Rows are points. To make a cloud, some directions were put in groups of two or more. Within a group, all points are equally far from the middle, so they leave a hole (a ring in 2 directions, a hollow ball in 3). The other directions are filled evenly. Then the cloud was stretched, turned, moved and blurred a little. Count the holes, and give their numbers of directions, smallest first.

Cloud:
array([[ 0.057,  0.005,  0.009],
       [-0.040,  0.015, -0.042],
       [ 0.072, -0.022,  0.006],
       [-0.089,  0.003,  0.009],
       [-0.048, -0.064,  0.004],
       [ 0.043, -0.035,  0.045],
       [-0.027,  0.005,  0.057],
       [ 0.014,  0.044,  0.031],
       [-0.002, -0.053, -0.055],
       [-0.017, -0.023, -0.025],
       [ 0.049, -0.031, -0.025],
       [-0.001, -0.070,  0.076],
       [-0.008, -0.058, -0.027],
       [ 0.029, -0.004,  0.019],
       [ 0.008, -0.023, -0.036],
       [ 0.045,  0.042, -0.015],
       [ 0.017,  0.039,  0.037],
       [ 0.006, -0.036, -0.011],
       [-0.035,  0.010, -0.009],
       [ 0.053,  0.003, -0.027]])
Holes: 0

Cloud:
array([[ 0.030, -0.011, -0.001],
       [-0.033,  0.005, -0.032],
       [ 0.034,  0.027,  0.000],
       [-0.019,  0.041, -0.028],
       [-0.075,  0.008, -0.029],
       [-0.031,  0.049,  0.017],
       [ 0.021,  0.019, -0.042],
       [ 0.042,  0.019,  0.041],
       [ 0.050,  0.002, -0.017],
       [-0.051, -0.033,  0.018],
       [-0.017, -0.057, -0.034],
       [-0.019,  0.016, -0.060],
       [-0.085,  0.009,  0.042],
       [ 0.019,  0.026, -0.045],
       [-0.077, -0.017,  0.035],
       [ 0.009, -0.036, -0.031],
       [ 0.043, -0.002,  0.036],
       [ 0.039,  0.022, -0.022],
       [ 0.031,  0.029, -0.047],
       [-0.096,  0.002,  0.040],
       [-0.062,  0.017,  0.006],
       [ 0.051, -0.011, -0.033]])
Holes: 0

Cloud:
array([[-0.019,  0.041, -0.050,  0.016],
       [ 0.050, -0.023, -0.050,  0.058],
       [-0.013,  0.018,  0.020,  0.035],
       [ 0.024, -0.024,  0.032,  0.013],
       [-0.008,  0.058,  0.001,  0.042],
       [ 0.018,  0.039,  0.035, -0.027],
       [ 0.066,  0.066,  0.000,  0.006],
       [ 0.064,  0.056, -0.029,  0.003],
       [ 0.048,  0.082, -0.022,  0.009],
       [ 0.060,  0.049,  0.007,  0.012],
       [ 0.059,  0.028, -0.006,  0.016],
       [-0.042, -0.001, -0.001,  0.025],
       [-0.013,  0.019, -0.080,  0.003],
       [-0.002,  0.007, -0.003,  0.025],
       [ 0.077,  0.019,  0.023,  0.022],
       [ 0.011, -0.052, -0.016,  0.026],
       [ 0.034,  0.027, -0.084, -0.014],
       [ 0.071, -0.005, -0.001,  0.028],
       [ 0.099, -0.004, -0.015,  0.019],
       [ 0.007,  0.003, -0.074,  0.056],
       [ 0.075, -0.020, -0.032,  0.007],
       [-0.020,  0.010, -0.041,  0.033],
       [ 0.027,  0.029,  0.014,  0.006],
       [ 0.083,  0.012,  0.041,  0.015],
       [ 0.065,  0.000, -0.033,  0.009],
       [-0.013, -0.039,  0.003, -0.003],
       [ 0.021, -0.016,  0.022,  0.054],
       [ 0.044,  0.054, -0.006,  0.004],
       [ 0.017,  0.013, -0.016,  0.033]])
Holes: 0

Cloud:
array([[-0.036,  0.030, -0.001, -0.055,  0.007,  0.044],
       [ 0.018,  0.007, -0.047,  0.037, -0.002, -0.016],
       [ 0.004,  0.086, -0.002, -0.025, -0.008,  0.038],
       [-0.106,  0.031, -0.024, -0.020, -0.029, -0.012],
       [-0.019,  0.006, -0.035,  0.037,  0.015, -0.013],
       [-0.027, -0.043, -0.075,  0.010,  0.026, -0.001],
       [ 0.032,  0.053, -0.030, -0.041,  0.022,  0.015],
       [-0.003,  0.028, -0.081, -0.069,  0.069,  0.041],
       [-0.012, -0.029, -0.038, -0.004,  0.072,  0.018],
       [-0.057,  0.013, -0.054, -0.061,  0.030, -0.022],
       [-0.005, -0.018,  0.002,  0.025,  0.045, -0.024],
       [ 0.039, -0.018, -0.077,  0.039,  0.020,  0.046],
       [-0.073,  0.018, -0.014,  0.022, -0.011,  0.014],
       [-0.049,  0.030,  0.014, -0.046,  0.005,  0.052],
       [ 0.071,  0.047, -0.029,  0.011,  0.024, -0.003],
       [-0.027,  0.017, -0.007,  0.042,  0.051,  0.003],
       [ 0.020,  0.076, -0.040, -0.003,  0.015,  0.040],
       [-0.065,  0.006, -0.060, -0.011,  0.006, -0.025],
       [-0.020, -0.037,  0.000, -0.025,  0.023,  0.055],
       [-0.053, -0.004,  0.008,  0.020, -0.031, -0.021],
       [ 0.050,  0.029, -0.011, -0.027,  0.006,  0.015],
       [ 0.058,  0.045, -0.028, -0.018,  0.050,  0.032],
       [ 0.025,  0.057, -0.008, -0.014, -0.051, -0.023],
       [ 0.034,  0.011,  0.008,  0.044, -0.040,  0.021],
       [ 0.000,  0.016,  0.003, -0.035,  0.040,  0.036],
       [-0.022,  0.049,  0.000, -0.026,  0.068, -0.008],
       [ 0.035,  0.063,  0.019, -0.024,  0.075, -0.026],
       [ 0.021, -0.017, -0.043,  0.035, -0.024, -0.012],
       [-0.011,  0.013, -0.058, -0.056,  0.071,  0.010],
       [-0.011,  0.062, -0.024,  0.036, -0.009, -0.001],
       [-0.042, -0.036, -0.021,  0.023,  0.019,  0.032],
       [ 0.060,  0.043, -0.016,  0.017,  0.030,  0.049],
       [-0.040,  0.038, -0.021, -0.040,  0.060,  0.044],
       [ 0.008,  0.068, -0.014, -0.041,  0.070,  0.017],
       [-0.025, -0.023, -0.074, -0.026,  0.071, -0.006],
       [-0.023,  0.020,  0.011, -0.017,  0.047, -0.009],
       [ 0.030,  0.042,  0.019, -0.025,  0.030,  0.029],
       [-0.013,  0.021,  0.036,  0.065, -0.030, -0.007],
       [ 0.041,  0.022,  0.012,  0.078,  0.019, -0.016],
       [ 0.023,  0.060, -0.057, -0.005, -0.010, -0.016],
       [ 0.052,  0.061, -0.027,  0.032,  0.018, -0.022],
       [ 0.028, -0.008, -0.039,  0.062,  0.016,  0.063],
       [ 0.008,  0.044,  0.016, -0.035,  0.044, -0.009],
       [ 0.055,  0.016, -0.061, -0.024,  0.029,  0.039],
       [ 0.001,  0.031, -0.030,  0.035,  0.019, -0.066],
       [-0.035,  0.001, -0.007,  0.034, -0.039, -0.010],
       [-0.067,  0.017, -0.023, -0.007,  0.006, -0.022],
       [ 0.017,  0.037,  0.029, -0.019,  0.056, -0.036],
       [-0.028,  0.072, -0.002,  0.037, -0.011, -0.044],
       [-0.063,  0.066,  0.009,  0.009,  0.017, -0.051],
       [-0.070,  0.041, -0.008,  0.000, -0.051, -0.064],
       [-0.061,  0.048,  0.015, -0.010,  0.034, -0.008],
       [-0.046,  0.057,  0.019, -0.007,  0.044, -0.033],
       [-0.064,  0.004, -0.042,  0.023, -0.003,  0.028],
       [-0.061, -0.033, -0.057, -0.016, -0.009, -0.011],
       [-0.044,  0.051, -0.007, -0.029,  0.051, -0.034],
       [-0.040,  0.042,  0.007, -0.015,  0.028, -0.065]])
Holes: 1 (2)

Cloud:
array([[ 0.016,  0.001, -0.016, -0.052, -0.034,  0.042],
       [-0.029,  0.007, -0.057, -0.018, -0.049, -0.045],
       [ 0.066,  0.016,  0.039,  0.022,  0.009, -0.012],
       [ 0.024, -0.004,  0.028, -0.020, -0.036,  0.074],
       [-0.041,  0.023,  0.051,  0.033, -0.055,  0.014],
       [ 0.008, -0.008,  0.013, -0.034,  0.033, -0.047],
       [ 0.070,  0.016,  0.037,  0.047,  0.012,  0.000],
       [ 0.066,  0.052,  0.032,  0.007, -0.033,  0.018],
       [ 0.074, -0.007,  0.009,  0.006, -0.034,  0.024],
       [-0.041, -0.009, -0.056, -0.002, -0.040, -0.060],
       [ 0.000, -0.012, -0.031,  0.032,  0.040,  0.041],
       [ 0.024, -0.046, -0.034, -0.005, -0.003, -0.019],
       [-0.081,  0.010, -0.003,  0.030,  0.003, -0.029],
       [ 0.071, -0.022,  0.010,  0.022, -0.030,  0.015],
       [-0.004,  0.002, -0.037,  0.031,  0.027,  0.050],
       [ 0.045,  0.058,  0.021,  0.066,  0.010,  0.024],
       [ 0.062, -0.002, -0.007, -0.014, -0.037,  0.030],
       [ 0.004,  0.060, -0.006,  0.045,  0.004, -0.017],
       [ 0.016,  0.060,  0.025,  0.074, -0.011,  0.023],
       [ 0.021, -0.029,  0.042, -0.010, -0.029,  0.062],
       [-0.060,  0.015,  0.010, -0.043, -0.020, -0.085],
       [-0.017, -0.015, -0.031,  0.034, -0.069, -0.028],
       [ 0.022,  0.002,  0.039,  0.065,  0.044,  0.026],
       [-0.012,  0.003, -0.004,  0.028,  0.054,  0.041],
       [ 0.015, -0.027, -0.034, -0.019,  0.028, -0.032],
       [-0.019, -0.015,  0.055,  0.010,  0.035,  0.012],
       [-0.013, -0.017, -0.013, -0.039, -0.003,  0.060],
       [ 0.002, -0.051, -0.015, -0.054, -0.016, -0.013],
       [-0.079,  0.006,  0.030, -0.033, -0.016, -0.058],
       [ 0.018, -0.013, -0.005,  0.022,  0.044, -0.042],
       [ 0.072, -0.005,  0.024,  0.072, -0.017,  0.056],
       [-0.046, -0.006,  0.055,  0.005, -0.068, -0.005],
       [-0.053, -0.070, -0.008,  0.016, -0.018,  0.006],
       [ 0.036, -0.025,  0.049,  0.064, -0.011,  0.066],
       [ 0.016,  0.006,  0.053, -0.027,  0.019, -0.003],
       [ 0.000, -0.042,  0.011,  0.064, -0.054, -0.013],
       [-0.016,  0.022, -0.012, -0.059,  0.023,  0.010],
       [ 0.034, -0.024,  0.018, -0.037, -0.035,  0.040],
       [ 0.038,  0.045,  0.027,  0.079, -0.037,  0.058],
       [ 0.048,  0.057,  0.027,  0.001, -0.054,  0.011],
       [ 0.002,  0.030, -0.056,  0.011,  0.003, -0.001],
       [ 0.013, -0.027,  0.068,  0.011, -0.019,  0.042],
       [ 0.029, -0.046, -0.002, -0.033, -0.034, -0.007],
       [-0.098, -0.043, -0.017, -0.044, -0.025, -0.036],
       [-0.047, -0.028,  0.003, -0.044, -0.083, -0.029],
       [ 0.029,  0.035,  0.024, -0.026, -0.065,  0.041],
       [ 0.014,  0.037,  0.017, -0.020, -0.083,  0.002],
       [-0.070,  0.026, -0.019, -0.039, -0.002,  0.013],
       [ 0.021,  0.013,  0.067,  0.017,  0.008,  0.059]])
Holes: 3 (2, 2, 2)
